Rows are points. Two turns around zero, p and q, are shown by what they do to some points. Where does a point land after both, in the order given? Backwards means that the second turn is done in reverse. Each puzzle has new turns, and all numbers are rounded.

Turn p:
[-24   3   3] => [ -6 -16  18]
[-20 -23  31] => [ 25 -35   5]
[-20  36 -37] => [-46  16  26]
[ 54 -15 -32] => [-10  34 -54]
[10 -1 34] => [35  1  4]
Turn q:
[-24  16  -3] => [-24 -16   2]
[76  5  7] => [31 66 23]
[-33 -10  13] => [  0 -37  -2]
[-18 -11 -17] => [ -7 -12 -23]
Where do these land?
p, then q: [ 38 -19  19] => [ -9  44 -12]
q, then p backwards: [43 21 -2] => [21 43 -1]
p, then q: [-41  -2  13] => [ 38 -20   3]
p, then q backwards: [-41   0 -30] => [-36  36   2]

Turn p:
[ 17  28 -25  -6  36  -7] => [31 36  8 14 11 20]
[ 35 -17  14  25 -10 -13] => [  3 -40   8  25  14   7]
[ 23 -66 -44  16 -48  10] => [ -6 -56 -76  15  -5  18]
[-38  23  11   8  10 -20] => [-28  32  18   0  12 -20]
[-15  46  21 -32  -3  -5] => [  7  32  32  -4 -28 -31]
[ 10 -35  -7  34 -28  43] => [-26 -46 -24  -8 -15  39]
[-33  21  31 -45  44  -8] => [ 18  42  34 -44  12 -34]
Turn q:
[-21 -44   6  14   1 -11] => [-26 -24  33 -10   5 -15]
[-38  -9  11  54  23 -32] => [-57  24  44  -5  17   7]
[  4  42 -22 -60 -13  -3] => [ 20  12 -71 -10  -9 -16]
[ 12  -9 -11  28 -31  22] => [  9  -5  22  25 -36   1]
[  2 -39 -18  48  28  20] => [-25 -28  41  43  13  16]
[ 43  29  20 -51   3 -34] => [ 53  28 -33 -25  33 -22]
[ -2  29  15 -34 -12  38] => [ 26  -7 -37 -20 -23  29]
Where do these land?
q, then p: [ 23 -55  -8 -50   1 -17] => [ 36 -20 -22  10  61 -21]
q, then p: [  4  76   4 -13  62  -7] => [ 17  69   2  -8 -17  67]
q, then p: [-15 -28 -11  15  28  -1] => [-23   1   3 -28  28  -2]
p, then q backwards: [-17 -26 -21  -3 -38  21] => [-36  11 -22 -32 -11  18]
p, then q backwards: [-24   7 -11  27 -18 -40] => [ -9   2 -46  15  19 -25]
q, then p: [-34 -12  30  25 -20  26] => [-14 -25   2 -34 -36 -24]
q, then p backwards: [  7 -18  -3  25  -8  19] => [ 23  19  16  12 -11   4]
p, then q: [ 56  57  21 -27  -8   0] => [ 58  27  55  -9 -20   3]

Turn p:
[-43   4 -17 -26 -13   9  -8  45  18] => [ -4   6 -39   8  -1  -5 -57 -23   4]
[11 54  9 28 28 -2 -6  7 20] => [-25  25 -12   8  41  12  36 -24   4]
[ 27 -14  -3  -3 -13  -2 -35  27   2] => [ 20 -36  -2  20  27  -5 -10  -1  11]
[-26  -2 -25  -3 -58  -3 -23 -13 -15] => [ 33  -2  -2   1  -8 -42 -26  -8 -44]
[ 18 -18 -18  13  22  16 -24 -24 -38] => [  4 -36  44  -6  -9  11  17 -21 -15]
[-14  26  18  39 -12  -4   6 -13 -35] => [-27  22  28   5  13 -17  12   8 -40]
[-21  -7  -1 -24 -12 -34  17   0   4] => [ -5   0 -30 -22 -16 -17 -13  23  -3]
[ -8  -8  26 -43   1   2  37 -19   8] => [  9  26  -6 -33 -22  21 -13  35  14]
[ 53 -14   1  13  29   8  32  -8   8] => [  0  -9  11  19 -15  36  46  19  26]
[  3 -22  11   6  29  10   3  -3  28] => [ -5   4  10  -1 -10   5   9  -8  45]
Turn q:
[  6 -10  -9  29  17  11 -12  10 -20] => [ 15 -17  18  26  10   9   1 -17 -11]
[ -5 -14  -6  -5 -11  15 -16   2  30] => [ -4  -3 -18   8  -4   5 -33   5  16]
[-13  74   6  -7   5  -3  24   2  27] => [-20  47  23  -3  -2   8  27  47  30]
[-11  -3  12 -19  37  23 -15  24 -26] => [ 22  10  32 -18  14  30 -20 -15 -19]
[-17  -9 -32  -8  16  10 -15   5   8] => [-14   7  -9  13  21  25 -20 -11  -4]
[-17  -9   4  13 -61  14  -3 -25  22] => [-28 -26 -26   8 -50  -3 -10   8  26]
[-14 -22  -7  25 -20 -68  39  18  13] => [ -1  13 -48  28 -16 -32  30  25 -48]
[  7 -12  13 -14  23 -26 -25  -3 -23] => [  6  12  15 -14  12 -24 -10 -31 -24]
[ 40  -2  -8  -4 -31 -12  26  14 -60] => [ 37 -13 -17 -19 -11  -1  61 -35  -3]
[-12  20   9 -12  14  17  15 -27  11] => [-26  -3  19 -21   8   8   0  24  11]
[ 36 -14  17   0  11  19 -17 -20  19] => [ 11 -26  10  -9  18 -25 -26   0  27]
Where do these land?
p, then q: [-12  28   3  -3  13  28  32 -61  23] => [ -8  16  11 -39 -14  13  42  22  51]
p, then q: [-19  -1  19   0   0 -17 -15  24  -9] => [-10  20   6   8   7  -2 -23 -11 -23]
p, then q: [ -7  -4  13 -30   9  11 -17  10 -55] => [ 16  -7  21 -27  -9  13 -43 -32 -14]
p, then q: [  5 -18  13  21   9   1  -7 -36 -37] => [ 20  -2   7 -38 -30 -13   0  14 -25]
p, then q backwards: [-11   2   0 -15   9  -3 -19   0  18] => [ 19  -7  -4 -23  -5   4 -11  -4   0]
p, then q: [ 50   2  20  33 -33 -24 -10  18  20] => [ 32   0   2  40  34 -14  18  32 -32]
p, then q: [-15 -13  -3  -9 -33  -6  -5  17  -1] => [  8  12  -4  22   1 -16  -4 -30  -2]
p, then q backwards: [-17   9 -76  15  -2  24  -7   5  28] => [  3 -28 -25  14 -45 -24 -42  22 -37]
q, then p: [ 32  10  16   1  16 -20  11 -23  17] => [-28 -13 -31 -16   5  -5   7  17  20]
p, then q: [ -6 -21  20 -25  -2   0  10  11  29] => [  6  24 -16  18   6  -2 -23   5  28]
p, then q: [ -6 -10  -7  23  -6  24 -19  24  29] => [-22 -12  13  31   5 -34  -5  10  10]
p, then q: [  6  16 -18 -11  21 -19  46  10 -64] => [  9 -17  -4 -11 -35  68   0 -24 -29]

Turn p:
[-15 -10   4 -22 -12   8  26 -30   9   2 -10 -10] => [  3  18  20 -11 -20  -4 -11   8  32   4  -4  20]
[  8   7   5 -17 -12  -5  -6  11   7  30  -1  -2] => [ -6   5   9  22  13  -5 -13  15  10  -9  -5 -18]
[  6 -32 -18 -21  -8  -1 -25  13 -15 -14 -20  20] => [  7  19  -9  31   6  23  -2 -16  -7 -13  31  21]
[-24  11   0  13  10  23   0   5  -8  14 -19  -8] => [-13   9 -15 -11 -23 -21   7   9  -1 -15  10 -13]
[ 11 -29 -16  57 -13  -6  28  10   6   3  53  29] => [ 26 -44  36 -23  30 -31   5 -49 -21  -3  10  -1]
[ -4   5   3  -5  37 -26  29 -11  -3  20  25  -6] => [-17  -1  15 -25  18  -7   1   3  -6 -15 -47  12]
[ 17 -26  46 -13  12 -18   6 -16  -8  -7  -6  29] => [ 13  29  31 -10  -3  42 -16 -12 -23   0 -14  -4]
[-14 -14 -11  33  -8 -20 -18  22  12 -12 -18 -13] => [-17 -14  -9  24 -16 -21  -3 -18 -29  20  16   7]
[  5  67  -8  13 -11  -1  27 -29 -17  -3   9  10] => [ 37 -15 -24 -44  13 -18 -10  43   4  11 -16  -3]
[  0 -29   8  -7 -10   6 -30  -8 -20  -5  -5 -21] => [-19  28   7  10   4  14  17  -4   2  18  28   4]
[ 54   0 -14  13  -3   9  22   7 -11  -4   1   4] => [ 28 -33  22   1  11  13  20  23 -15 -13  12   6]
[-26  55 -12 -16  34  17 -76  11  55  -7 -21 -20] => [-20   5 -84  52 -32  -6  25   0  23  17 -38 -36]
[-17  -5  14 -28 -15  13  17  15  -7 -17  11 -12] => [-21  -7   2 -16  -3  21 -20  -3  30  -2  16   4]
Turn q:
[ 25  -5   5   0  28 -26   7 -36  31 -12  20 -10] => [ 19 -10  25 -24   4  -1 -44  -6 -35   2  -5  15]
[-35   8  -5 -18 -23  24  26 -33 -12  -4 -26 -31] => [-16  -8   4 -38  29  24  36  10  17  20 -30 -13]
[-28  22  35  35  25  16  29  28  -1 -11 -23  41] => [-35  19  -1  34  39 -14   3  23 -21  -2  35 -43]
[-22 -17  -5  22 -14 -12  27  17  -6 -16  14 -12] => [ 18 -14 -22   6  25  -8  27  -3 -22 -16  -8  -6]
[ 29  24 -22   0  18   1 -22 -21  -8  13  27  -4] => [ 18  17  23 -10 -35 -20 -23 -17   7   7 -18  -6]
[-17   7   0   8 -21  20  18  23  23  42 -11  -6] => [  5  30 -33 -16   7  -2  26  25   8  16  24   2]
[-14 -23 -33  -8 -20 -32  17  19 -19 -12  10  12] => [ 35 -20 -19  20   2  27  21 -19  -2 -24  -4 -12]
[ 35  15 -34  -8 -12  18 -17  -5 -29  33 -17  31] => [ 19  20   7  25 -33   8 -11   8  57  20  -5 -16]
[ 17 -30  16  13  34   4 -34  19  13 -22 -28  -5] => [-31 -34  -1  31 -13 -15 -18   0 -19  24  18  26]
[ -4  -3  24 -29  30  17 -30 -26 -13  14  15   1] => [-29   8  44 -11 -37   3   1  11  -5  -7  -8  11]
[ 27   0  29  28  15 -25   5  12  -5   5 -14  -9] => [  3  14  10  31  26 -18 -13  -7 -14  13   8  28]
[  1  14 -25   3 -14 -15 -30 -28 -13  24  14   8] => [ 29   3  27 -15 -23  -9   5 -17  34  -5   4  -4]
[ -6 -14   3 -34 -24 -18 -22  33  12 -22  -6 -13] => [-19 -19 -34   0  -7  24   5 -29   5 -19   8  29]
[  8 -20  32   7  -1  13   5 -27  31 -27  21 -16] => [-13 -24   3 -29  15 -18 -24  25 -24 -16 -15  22]
[-17  22 -22 -18 -21  17  20  26  -5  -3   4  14] => [ -4  17 -35  -2  -2  18  13  -3  14 -12  -5 -35]
Where do these land?
q, then p: [  1   9  35   7 -31  14  -7   3  10 -39  14   2] => [-13   6 -34  10 -14  10  -6 -34  -9   7 -14  34]
q, then p backwards: [-17 -37 -20   2  21 -26  21  24  25  27  30  21] => [ 33   2  -5  29   1  17  -8   7 -25 -19 -48  36]
q, then p: [ 28 -46 -21   0  25  -6 -28  15  17  26 -17  -7] => [ 32   1  28  11  40 -23 -10 -15  -8 -11  33 -25]
q, then p: [-22 -16  10  30 -14  -2  25  12  -7 -12 -13  -1] => [-16 -18   8 -15  -3  -2  17  -9 -24 -24 -13  23]
q, then p: [-15  21  22  50 -11 -15   3  -7  24 -11   2 -27] => [-14  18  -3  -6  27  17  -2  -4 -20 -10 -51  29]
p, then q backwards: [-13   2   0 -10  16   7  -6 -15 -21 -26  23 -16] => [-17  10   3 -22 -21   6   2   3  12   8 -18 -29]
q, then p: [ -2 -16 -39 -32  33  26 -20 -15   5  35 -20  20] => [ -9 -10  32  13  11 -19 -17  11  39   1  40 -43]
p, then q backwards: [  6  39  -2   8 -33  22   7   7 -24 -22  19 -17] => [-20 -12 -17  14 -23  18   3 -15  43   1 -30  11]
p, then q: [ -5  -5   4 -12  35 -28  24  43   6  12 -11  21] => [-33 -52  14  20   7  -8  13 -10  20  -1  -7 -13]
q, then p: [ 34  19   2 -11  -3  23 -11 -51 -39   5   1  12] => [ -9   8   2  34 -47   9 -24   8  -5  23  -9 -42]
p, then q: [  6  -6  -9 -35 -13  -6 -18 -26 -15  24 -16 -11] => [-10  32 -13   4   7 -25 -15 -14 -11   3  26 -24]
p, then q: [  2  12  27   4 -13   5  35  16  26 -15   0 -16] => [-11 -18 -16  -8  -9   4  19  18  14 -10  10  42]
q, then p: [-24  35  32  16 -20   2  -2  13 -17  -5  14   6] => [-13 -15 -23 -25 -15   3 -11  -2  -3  20 -38  23]
q, then p: [ 22 -12 -42 -17   7 -15 -24 -18  11   0 -27  16] => [ 14  14  34  28   8  -8  21 -14  24  11  17 -30]
